Every row gives one point. The ring and each string are closed loops that go straight from each point to the next, and from the last back to the first. Before rounding, they use only three directions, however many columns there are. Count how often each string passes through the ring. Passing back the other way cancels.
In the rows, zero is written as 128.

Ring:
[[131 137 148 166]
 [122 157 171 161]
 [110 165 176 131]
 [103 156 163 103]
 [100 132 138  81]
 [102 111 118  82]
 [111  96 106 101]
 [125 102 111 132]
 [132 123 132 158]]
String, 15 rows:
[[143 154 164 196]
 [139 163 163 163]
 [132 154 150 133]
 [110 136 153 136]
 [102 144 174 155]
 [118 170 189 173]
 [138 174 177 173]
 [136 152 151 151]
 [144 146 144 163]
 [145 128 136 182]
 [125 113 133 167]
 [112 113 138 153]
 [124 129 135 131]
 [147 133 126 149]
 [147 139 140 174]]
Times through: 0
String:
[[135 162 162 153]
 [138 179 181 171]
 [125 178 192 177]
 [102 152 185 168]
 [104 139 165 147]
 [119 149 158 137]
 [134 169 163 139]
 [134 184 183 158]
 [121 178 193 172]
 [105 151 181 166]
 [106 137 162 149]
 [123 146 153 141]
 [144 163 156 152]
 [147 165 162 174]
 [143 155 162 187]
 [146 149 143 156]
 [128 136 141 142]
 [116 127 144 145]
 [117 120 143 162]
 [131 115 134 179]
 [153 121 119 171]
 [149 125 119 154]
 [130 126 130 139]
 [116 121 138 142]
 [107 111 142 156]
 [133 112 129 175]
 [150 124 125 174]
 [151 135 129 160]
 [130 135 138 139]
 [114 128 145 138]
 [108 126 158 168]
 [112 133 163 172]
 [111 134 156 152]
 [118 136 145 131]]
Times through: 0

Ring, 6 rows:
[[145 135 146  83 114 138]
 [149 150 164  83 144 138]
 [131 159 166 106 162 134]
 [112 153 144 121 144 131]
 [104 129 130 129 107 134]
 [121 117 136 111  92 139]]
String (28 x 6):
[[132 157 149  98 148 133]
 [131 172 155 100 170 130]
 [128 171 180 113 187 133]
 [125 153 172 117 161 136]
 [124 146 153 111 138 135]
 [118 156 133 110 139 130]
 [110 165 125 115 146 126]
 [110 161 146 124 156 129]
 [119 148 164 122 150 136]
 [125 142 153 110 134 136]
 [125 144 146 107 130 135]
 [122 157 140 107 144 131]
 [126 174 163 109 179 130]
 [137 165 195 109 189 137]
 [142 156 200 105 180 140]
 [139 150 178 102 157 139]
 [135 149 156  98 142 136]
 [141 159 147  86 145 133]
 [161 165 177  71 168 137]
 [155 150 186  83 158 141]
 [146 141 183  96 147 142]
 [134 144 150  98 132 136]
 [146 158 143  78 141 133]
 [160 162 169  69 160 137]
 [156 153 189  83 164 141]
 [147 148 187  94 159 141]
 [144 147 191 100 161 141]
 [134 148 161 102 144 137]]
Times through: 5

Ring, 9 rows:
[[103 163 114 134  98 133 116 144]
 [107 174 100 151 113 147 119 138]
 [120 176 105 162 134 150 128 137]
 [154 171 129 175 177 147 145 140]
 [174 157 141 171 185 137 144 138]
 [174 147 142 159 171 129 133 134]
 [161 140 142 142 145 121 123 136]
 [141 143 141 131 124 118 120 143]
 [121 151 135 128 109 121 120 147]]
String, 24 rows:
[[153 168 114 174 166 150 133 131]
 [161 175 129 184 191 152 151 140]
 [142 162 102 161 139 146 117 124]
 [145 161 130 157 151 137 133 141]
 [174 168 160 179 208 139 166 154]
 [193 161 158 185 221 140 162 144]
 [162 150 111 160 149 139 115 119]
 [159 147 117 154 144 134 115 123]
 [178 136 136 150 157 124 119 125]
 [181 135 171 144 172 112 140 147]
 [151 152 149 147 153 125 137 148]
 [141 151 126 143 130 129 120 136]
 [137 138 113 129 103 123  98 124]
 [151 133 169 123 134 104 130 154]
 [152 143 167 135 148 112 139 156]
 [155 131 152 127 129 109 119 141]
 [149 139 120 136 120 124 105 125]
 [142 154 125 148 137 133 123 136]
 [158 153 149 153 163 127 140 146]
 [149 150 109 151 132 136 110 122]
 [173 150 125 165 168 138 126 125]
 [200 162 166 190 234 140 170 147]
 [172 168 163 177 206 138 166 156]
 [141 159 118 155 140 139 124 134]]
Times through: 1

Ring:
[[165 140 109 160 123  84 124 146 155]
 [174 173  98 167 115  72 114 115 151]
 [156 181 100 163 114  81 115 108 139]
 [105 164 115 148 117 108 123 126 111]
 [ 73 138 130 135 123 130 133 151  99]
 [ 65 115 142 127 131 145 143 170 105]
 [ 95 102 144 129 136 139 147 178 133]
 [134 114 129 144 132 112 138 168 149]]
String, 20 rows:
[[122 127 131 140 130 120 138 154 143]
 [128 130 135 138 133 125 141 148 153]
 [136 125 138 137 136 128 145 149 165]
 [149 112 134 142 136 116 143 164 169]
 [168 114 116 157 129  87 130 170 163]
 [182 131 100 169 121  65 118 158 157]
 [169 146  97 168 117  67 115 146 143]
 [155 152 103 163 117  79 118 139 138]
 [147 154 115 153 123  98 126 131 147]
 [155 160 116 153 123  99 128 121 156]
 [197 187  97 170 116  70 115  97 172]
 [196 185  85 178 110  53 106 106 156]
 [178 168  87 175 110  55 106 126 140]
 [140 145 105 160 117  83 118 147 127]
 [146 146 117 151 124 101 129 137 149]
 [158 142 119 152 127 100 131 139 162]
 [161 126 123 150 131 102 135 153 168]
 [141  96 125 148 132 102 136 188 150]
 [118  92 130 142 132 112 138 193 134]
 [110 113 123 145 126 108 131 176 120]]
Times through: 3

Ring:
[[124  82 187 128 144 147 127 142  98 178  65]
 [131 101 174 130 134 155 141 133 104 156 113]
 [143 131 145 128 124 147 140 131 123 128 167]
 [156 157 117 124 117 131 128 136 143 109 200]
 [161 169 100 124 114 123 119 137 157  98 207]
 [161 173  87 133 111 123 116 126 170  90 180]
 [151 154 101 141 115 132 118 120 162 104 129]
 [140 127 128 140 125 136 118 125 144 130  88]
 [127  88 174 130 142 140 118 141 110 171  54]]
String (27 x 11):
[[122  71 202 122 150 145 125 152  87 191  61]
 [135 104 167 122 137 137 122 147 111 159 110]
 [128  90 189 124 140 152 139 143  93 170 112]
 [138 113 163 122 133 141 130 144 112 150 137]
 [142 128 142 132 125 145 135 129 127 130 143]
 [143 138 137 138 117 159 154 115 128 115 172]
 [147 143 139 129 118 153 151 125 125 115 201]
 [148 139 142 123 122 143 140 136 123 124 196]
 [145 129 144 123 128 135 126 142 126 135 154]
 [142 131 139 133 123 145 135 128 130 127 145]
 [137 125 150 138 122 162 153 117 120 127 148]
 [126  98 182 138 130 175 165 119  95 151 126]
 [128  99 174 137 132 163 149 124 104 153 104]
 [119  76 196 137 140 167 148 127  90 175  65]
 [113  51 220 124 156 151 126 152  75 208  25]
 [125  76 190 121 149 135 113 155  97 188  51]
 [139 117 149 128 132 134 119 140 125 146 110]
 [133 100 161 127 139 132 111 145 119 163  69]
 [129  95 158 136 139 135 110 136 124 163  35]
 [131 110 139 149 129 146 122 116 138 141  42]
 [139 125 135 139 125 142 125 124 137 131 101]
 [138 125 133 142 124 145 128 120 139 129  94]
 [132 109 144 143 131 143 121 123 133 145  55]
 [129  98 157 140 136 143 119 129 124 157  43]
 [131 106 155 139 132 147 128 126 123 149  73]
 [139 120 145 132 129 140 125 133 128 140 112]
 [131  92 176 123 143 136 117 149 106 172  80]]
Times through: 1

Ring (10 x 12):
[[123 124 144 143 170 150 130 117 113 119 137 122]
 [135  91 170 165 170 172 110 105 134  85 145 131]
 [142  80 180 170 169 178 104 100 144  70 150 135]
 [148  85 179 162 170 173 108  99 148  68 153 137]
 [146 109 154 132 156 143 124 107 142  90 149 135]
 [138 122 132 110 136 118 132 116 138 109 145 136]
 [122 139  98  80 102  81 139 130 130 142 136 135]
 [114 149  88  74  99  74 144 135 120 156 131 132]
 [109 161  92  86 127  88 152 136 103 165 127 122]
 [112 157 107 106 151 110 150 131  99 156 129 118]]
String:
[[136 104 152 138 149 145 118 110 138  96 145 134]
 [145 114 166 153 189 166 128 104 128  89 148 127]
 [141 117 158 145 180 157 129 108 127  97 146 127]
 [136 101 152 138 146 144 116 110 140  94 145 136]
 [137  92 154 139 137 144 110 109 147  88 147 139]
 [135 126 144 131 166 141 134 113 124 110 143 127]
 [151 121 165 145 194 162 134 103 130  87 150 127]
 [153 113 160 134 171 149 129 104 142  83 152 134]
 [149 132 141 114 164 129 141 111 135 102 149 131]
 [138 143 121  97 145 109 146 119 128 122 143 130]
 [126 127  97  70  76  69 131 129 146 132 140 145]
 [117 116  92  70  55  64 121 132 149 136 137 148]
 [112 132  81  63  61  57 132 137 137 152 132 143]
 [107 167  67  52  86  51 155 143 113 177 126 130]
 [114 183  84  75 143  82 169 137  94 174 127 117]
 [120 140 111 100 129 104 140 127 119 139 134 128]
 [116 132 106  95 109  95 133 129 125 140 134 133]
 [124 139 119 109 142 114 140 124 117 133 136 127]
 [113 182  85  77 144  84 168 137  94 174 127 117]
 [105 180  65  54 103  55 164 145 101 186 124 123]
 [122 156 106  95 143 102 152 128 110 147 134 123]
 [125 160 110  97 156 107 156 126 107 145 135 121]
 [121 159  85  63 103  67 153 135 122 157 133 132]
 [127 129  99  72  84  73 133 128 144 132 139 143]
 [138 131 119  92 123 100 138 120 139 118 144 137]
 [146 146 139 117 182 134 150 113 121 113 145 124]
 [138 122 144 127 159 137 131 113 130 105 144 130]
 [137  92 150 133 128 137 110 110 149  90 147 141]
 [149  75 175 155 147 162 101 100 159  63 154 143]
 [143  70 170 152 132 156  96 102 161  68 152 146]]
Times through: 0

Ring, 7 rows:
[[106 119 118 150 120 131 170 175 153 163 136 154 126 108]
 [ 95 122 115 144 113 138 164 180 156 146 149 145 107 114]
 [106 134 105 128 138 143 123 138 149 128 146 135 113 125]
 [126 141 103 119 167 142  87 102 144 124 135 129 133 124]
 [140 147  95 118 188 134  84  65 129 140 114 145 161 131]
 [126 142  92 128 169 129 126  82 124 159 111 164 160 136]
 [116 131 103 141 144 127 157 125 135 168 119 166 148 124]]
String (23 x 14):
[[ 94 131  98 136 124 136 167 141 135 152 136 161 120 136]
 [ 77 124 103 144  98 138 193 179 144 152 149 160  99 132]
 [ 75 126 100 140  98 141 190 174 142 147 151 158  96 137]
 [110 132 105 134 140 136 138 134 143 146 135 148 128 124]
 [ 84 130  97 135 112 140 173 154 139 144 146 157 105 138]
 [ 65 120 106 144  81 144 202 202 151 143 163 153  79 131]
 [118 117 131 147 129 135 135 187 171 144 147 128 119  89]
 [ 88 110 126 156  91 135 191 220 167 156 155 146  98 101]
 [110 108 137 160 109 130 172 215 173 163 145 142 118  84]
 [133 120 130 147 147 129 125 162 165 155 131 135 142  88]
 [ 99 133  95 136 132 133 165 128 131 158 128 166 130 138]
 [ 96 136  87 137 131 129 183 115 118 170 119 182 139 149]
 [112 141  84 134 154 125 166  85 111 177 104 187 162 149]
 [112 149  73 125 164 127 155  58 101 171 101 189 165 163]
 [150 139 107 129 189 127  92  81 137 156 107 148 174 114]
 [128 137 103 130 164 132 116 104 137 150 121 149 150 123]
 [111 143  87 126 155 133 140  90 121 154 119 166 145 146]
 [110 151  71 123 164 129 151  55 101 167 103 187 162 166]
 [138 137 104 134 174 125 119  93 133 165 108 159 169 119]
 [133 130 114 137 160 130 119 125 148 154 123 145 150 108]
 [131 123 121 147 150 125 140 145 151 168 120 152 153 100]
 [117 113 129 159 123 124 175 186 159 177 128 157 139  92]
 [129 122 126 145 145 131 127 159 162 152 133 136 138  94]]
Times through: 3
